Every row gives one point. Two turns around zero, p and q, are shown by what they do to some points. Where does a point land after both, in the order given? Backwards means that the second turn is done in reverse. Each puzzle has new turns, and all numbers are rounded.
In the rows, 128 means zero.

Turn p:
[149 150] -> [150 149]
[142 102] -> [140 101]
[ 84 123] -> [ 84 126]
[115 132] -> [115 133]
[150 133] -> [150 132]
Turn q:
[152 123] -> [150 117]
[136 152] -> [142 149]
[ 96 109] -> [ 92 117]
Where do these land?
q, then p: [111 162] -> [122 166]
p, then q: [124 108] -> [118 110]
q, then p backwards: [164 125] -> [163 119]
p, then q: [114 117] -> [111 122]

Turn p:
[140 159] -> [138 160]
[139 127] -> [139 128]
[105  98] -> [107  96]
Turn q:
[ 88 132] -> [ 88 132]
[148 116] -> [148 116]
[148 136] -> [148 136]
Where do these land?
q, then p: [134 148] -> [132 148]
p, then q: [133  88] -> [136  89]
q, then p backwards: [117 148] -> [118 149]

Turn p:
[121 142  86] -> [128 144  86]
[147 142 140] -> [150 134 141]
[122 125 150] -> [120 127 150]
[132 130  97] -> [134 129  97]
[128  79 144] -> [109  82 142]
[119 149 152] -> [126 150 152]
Turn q:
[100 159 154] -> [ 83 139 144]
[147 102 127] -> [153 108 128]
[128 101 103] -> [148 117  99]
[103 121 105] -> [119 131  95]
[147 133 125] -> [143 136 138]
[143 152 155] -> [121 137 165]
Where do these land?
p, then q: [ 95 124 138] -> [ 94 128 120]
q, then p: [132 123 146] -> [120 117 141]
p, then q backwards: [161 121 124] -> [148 101 123]
p, then q backwards: [149 111  94] -> [120  91 108]
p, then q: [102 161 138] -> [100 156 144]

Turn p:
[167 124 172  98] -> [156 112 179 102]
[108 125 136 117] -> [106 125 137 127]
[122 141  80 140] -> [125 147  80 125]
[129 111 108 138] -> [131 114 104 133]
[ 95 143 132 133] -> [ 99 146 131 142]
[148 123 139 141] -> [151 122 135 137]
Turn q:
[134  94 136 161] -> [140 102 136 166]
[114 153 125 124] -> [112 147 137 116]
[118 133 147  89] -> [113 114 120  89]
[153 123 150 125] -> [153 110 136 117]
[121 136  81 141] -> [121 167 110 153]
Where do these land?
q, then p: [108 137  95 147] -> [120 164 120 151]
p, then q: [121 131 151 142] -> [130 121 154 136]
q, then p: [148 105 125 103] -> [140 110 101 108]
q, then p: [109 153 100 117] -> [106 164 123 120]
p, then q backwards: [107  95 152 143] -> [106  98 145 155]
q, then p: [156 135 168 130] -> [148 100 159 112]
q, then p: [147 140 105 114] -> [140 149 117 106]

Turn p:
[177 125 143  92 153  93] -> [138 120 168 104 170  88]
[136 109 157 146 136 162] -> [149 129 131 108 132 172]
[119 134 135 133  93 123] -> [129 147 131 130  96 123]
[125 139  85 148 136 136] -> [128 129  90 159 140 126]
[106 165 101 142 138 143] -> [ 97 143  96 155 137 138]
[111 111 128 114 115 140] -> [124 114 118 112 105 131]
[122 113 147 121 125  98] -> [130 113 161 129 114 118]
Turn q:
[121 118  84 110  92 121] -> [159 126 124  94  96 103]
[125 153 120 135 151 144] -> [110 141  97 136 134 130]
[158 140 124  99 133 129] -> [156 158 123 136 133 137]
[102 120 149 144  94 110] -> [110 108 166 128 110 107]
[134 134 153 137 164 102] -> [112 135 139 140 175 128]
[117 100 149 105 119 138] -> [129 126 156 113 115 157]
[101 137 148 156 128 142] -> [ 87 113 129 141 119 128]
[164  96 100 155 148 108] -> [164  91 110 125 168 121]
[130 154 123 111 122 156] -> [127 154 109 137 103 137]
Where do these land?
p, then q: [118 162 137 134 127 128] -> [ 96 136 121 133 118 118]
q, then p backwards: [126  88 153 150 116 113] -> [118  99 148 121 160 102]
q, then p backwards: [117 132 103 127 132  86] -> [162 132 121  93 126 119]
q, then p: [165 138  98 115 128  93] -> [141 139 146 139 173  97]
q, then p: [109 113 114 136 111 168] -> [141 123 100 111  91 118]
q, then p: [129 133 170  99 130 158] -> [115 165 112 117 118 167]
p, then q backwards: [132 131 121 135 152 151] -> [137 120 126 132 160 136]

Turn p:
[149 122 148 117 139 117] -> [149 127 141 114 108 120]
[140 168 106 138 152 163] -> [146 149  80 144 126 156]
[132 155 144 148 117 123] -> [122 156 126 147 113 116]
[ 87 110 101 105 166 116] -> [151 112 138 116 188 141]
[128 131 148 140 110 146] -> [107 140 135 135 108 139]
[112 107  83 102 115 113] -> [113  95 115 106 168 113]
[137 107 149 168 112 121] -> [115 115 153 160 101 119]
[139 123 146 107 113 125] -> [121 131 138 102 111 120]
Turn q:
[ 94 137 149 137 146 126] -> [108  94 141 137 143 137]
[122  97 132 126 102 160] -> [120 136 107 132  96 161]
[144  91 119 138 174 145] -> [165  98 103 157 109 117]
[107 128 121 131 106 115] -> [101 129 129 109 121 126]
[121 138 139  99 103  93] -> [121 139 164  90 127 131]
[147 143 104 126 127 158] -> [142 150  96 133 146 131]
[160 161 132 139 138  99] -> [139 148 155 138 154  93]
Where do these land?
q, then p: [131 100 149 134 143 152] -> [105 108 122 150 105 138]
p, then q backwards: [131 125 143 151 144 109] -> [153 122 147 136 143 119]
p, then q: [ 93 107 141 150 120 117] -> [113 100 149 158 127 138]
q, then p: [139 160 115 110 148 153] -> [170 118 104 131 125 141]
p, then q backwards: [125 117  99 153 124 127] -> [114 131 130 152 153 143]
p, then q: [125 122 103 119 137 111] -> [151 114 128 126 118 110]
p, then q: [152 165 146  79  80 127] -> [116 139 142  54 158 136]
